Rows are points. A path goes straight from each point to the next, and from the last back to the first. The post is the endless flat space through its rows: a point in 2 columns, a line in 3, a plane in 4, and so on, so that a path can go around it. How many times does the path go around the post? Going back the other way cancels.
(in the rows, 128 means zero)

Post, one row:
[[137 137]]
Path:
[[203  88]
 [163 167]
 [131 181]
 [ 93 173]
 [137 206]
 [150 196]
 [123 177]
 [108 152]
 [117 190]
 [112 228]
 [103 179]
 [111 103]
 [140  73]
 [156 125]
 [154 146]
 [132 164]
 [ 73 192]
 [121 100]
 [147  58]]
Times around: 2

Post:
[[ 96 182  70  37 201  88 118 129  82]
 [145 134 133  81 117 179 131  97 144]
 [157 125 166  84 146 149 154 160 182]
 [186 158 145 159  92 139 150 111 129]
 [129  79 167 218 172 154  36 169 137]
 [144  81  50  97 132 147 150 152 204]
 [159 154 133  96  47 100 105  95 124]
 [ 91 118 122 208 121  91 103 100 159]]
Path:
[[126 160 151  31  31 134 194  59 155]
 [ 64 123 145 113  84 143  94 163 201]
 [189 166 170 138 195 166  66 193 124]
 [121 101  80  96 136 184  95 118 183]
 [134 127 130 165 216 159 151 112 165]
 [165 149 104 158 171 103 159 129 101]
 [160 104  89 115 107 149 174 155 158]
 [101 189  78  88 137 117 138 152 105]
 [134 181 197  89 102 143 133 101 195]
 [ 70 112 111 128 208  99 105  68 225]
 [222 140 123 105  91 125 127  65 129]
 [102  43  37 166  94 103 120  80 188]]
Times around: 2

Post, 17 rows:
[[194  83  85 136  73 193 192  89 223  96  87  79 117  84  66 161 121 118]
 [114 164 144 114 145 183  85 137 143  73 149 132 109 129  76 156  89 133]
 [128 164 131  79  96 137 138 175 186  68 155 153  78 146  58 212 115 112]
 [105 146  98 137 125 138 175 130 146  79 106 144  86 156 122 147 148 133]
 [154 131  88 130 167 213 246  80 124 139  78  63  94  74  37 136 107  85]
 [125 169 105 122 101 150 123 161 138 137 181 169 131 142 117 206 126 106]
 [105 159 170 248  91 151 190 160 183  37 168  81 101 110 119 150 217 155]
 [156 113 143  83 136 125 137 153 136 143 184 188  99  87 101 122 149 150]
 [145  89 159 111 137 132 134 148 150 109 108 162 128 111 147 128 133  84]
 [ 82 152 158 124 115 198 127 128 217  94 146  99 123 123 120 179 154 155]
 [249 122  94  38 204 142 148  82  93 134 184  19  86  17 140  46 142  92]
 [192  80 140  96 210 142 168 120 141 151  83 113 159 134  93 113 146 135]
 [183 171 154 114 148  98 136 166 168 125 131 156 129  76 131 159  81 190]
 [ 98 166 132  96 101  68 133 109 163  97 174 207 168 145 147 175  81  98]
 [103 172 165 120  85 199 158 165 167 142 117 133 170 177  82 113 134 157]
 [156 121 127 105 118 121 139 143 140 167 173  96  75 112 103 143  94 143]
 [109 186 204 119 118 119 140 104  90  93 165 124 150 110 143 202 126 190]]
Path, 15 rows:
[[ 99 176 105 156 108 197 146  82 143 148 124 128 176 143 122 125 150 167]
 [113 145 109 114 116 139 110 151 154 112 133 161 178 138 120 173 157 140]
 [100 127 149  86 144 131 162 134 106  71 129 145  91 165  67 117 125 139]
 [130 111 134 107  78 165 136 147 107 149 160  63  98  90  73 143  64 183]
 [187 111 154 139 107  59 182 158 135 117 115 129 199 140  99 116 133 174]
 [127 182 129  45  82 133 155 180 165  83 133 127 103 188 123 112 156 231]
 [167 104 159 147 108 155 174 146 205  40 137 110  75  87 136 130 156 147]
 [195 164 112 130  89 117 180 155 160  75 127 145 106 210 121 194 201 108]
 [117 156 120  62 134 127 184 125 136 130 102 146  41 147  39 139 160 136]
 [142 167 113 110  87 125  66 175 144  59 159 145 103 148 122 169 125 128]
 [155 100 128 127  99 140 143 172 225 106 135  90  78  81  79 161 147 121]
 [109  79 104  90 130 160 150  95 145 104 115 135  35  79  73 130 163  89]
 [108 200 124 142 118 134 165 100 184 134  98 130 137 163 134 135 110 178]
 [196 151 118 136 150 164 203  98 107  95 139 127 137  99 122  58 154 104]
 [213 205 104 130 117 116 185 102 183  34 139 119 119  61 113 118 144 128]]
Times around: 1

Post:
[[126  80 163 168  88 116 111 118  86 112 183 123 127 121 183 135 176 105]
 [125 177 125  82 168 133 127 134 114 155 164 173 127 202 147 133 112 151]
 [186 143 204 163  99 196 135 175 120 159  61 115  63  88 121 105 119 129]
 [178 145 181 135 135 166 122 181 189 118 121 110 103 111 144 103 137 148]
 [ 95 124 146 142 107  89 121 111 106 119 176  76 152 104 148 167 159  88]
 [146 150 132  51 186 155 168 100 125 183 185 147 166 162 127 149 124 149]
 [125 131 123  74 165 133 180 157 161 167 150 170 158 135 160 135  97 156]
 [166 135 198 141 114 148 162 189 114  94 112  81  87  85 147  88 119 109]
 [104 155 133 174  95 142 149  80 117 113 174 104 110  89 154 128 140 148]
 [ 96 120 112  68 167 157 156 130 148 167 162 108 140 181 148 113 118 142]
 [138 128  98 158 120 126 128 109 107 106 207 140 172 129 143 178 133  74]
 [185 139 160 117 137 137 122 217 149 141  89 100  53  59 126  65 113 154]
 [122 178 105  46 146 167 169 142 159 190 151 143 164 156 153  84 140 143]
 [117 123 147 170  62 158 136 137 109 101 206 119 126 101 137 179 159 123]
 [162 153 161  96 106 157 135 147 138 107  66 117  60  88 111 118 150 106]
 [157 152 134  70 107 141 167 116 146 155 157 137 149 196 126 122  74 162]
 [140 158 127 114 144 108 195 147 139 165 133 171 127 178  80 132 136 166]]
Path (24 x 18):
[[104 104 126  85 166  90 118 153  97 174 147 114  94 125 141 130 165 139]
 [199 129 137 200 125 135 147 160 119 137 153 238 114 111  86 224 126  97]
 [112 151 132  38 117  97 177 172 178 137 163  72  88 166  85 128  74 155]
 [141  86 158 116 117 197 157 166 160 164 135 111 114  88 211  94 165 148]
 [192 199 130 152 145 134 117 164 172  92 183 149 106 103 193 138  72 180]
 [ 59 184 160 116  85 175 162  98 178 172  99 110  81 168 129 125 171 130]
 [135  89 128 170 110  72 111 195 173  69 126 176  85  83 140 125 113 125]
 [ 62  90 121  97 112 178 163 134 128 125 174 110  89  86 114 138 142 164]
 [124 136 196 111 115 155 132 138 108 150 207  92 117 145 190  67 120 164]
 [119 107 160  84 163 109 189  71  78 169 150 134 162 153 105 134 160 137]
 [175 153 181 169 125 128 221  92  79 109 119 110 154 172 110 165  84 112]
 [181 114 159 144 107 144 149 131  37 102 121 141 110 195 136 146 137  77]
 [108 177 109  11 173 109 110  95 104 133 105 162 119 128 101 120 237 136]
 [108  99 154 123  96  66 215 181 150  94 208 109 157  79 123 140 115 141]
 [143 175 101 126  98 220 131 142 202  95 184 108 135  31 155  97 124 182]
 [138 184  92  80 189  90 158 158 100 120 189 113 143 101 121 127 149 119]
 [155 136 143  46 194 113 187 235 132 174 108 183 142 182 144 110 148 115]
 [230 144 141  82 154 157  90 144 109 144  91 147 170 249  89 179 121  84]
 [144 108 199 104 134 150  82 221 179 104  95 114  36 174 181  72 188 179]
 [ 70  64 170 139 149 151 163 150 109 167 149 133 102 189 241  72 139 139]
 [157 129 182 113 103 154 192 135 143 128 125 144 104  94 120 134 105 156]
 [ 96 120 187 113 119 212 125 155 112 143 144 130  50 139 126 134 163 199]
 [152 125 103 121 108 152 166 105  75 110 196 125 193 158 168 212  92  67]
 [ 96 196  73  26  92 187 151 115 122 101  98 125 138 121 176 109 162  67]]
Times around: 2
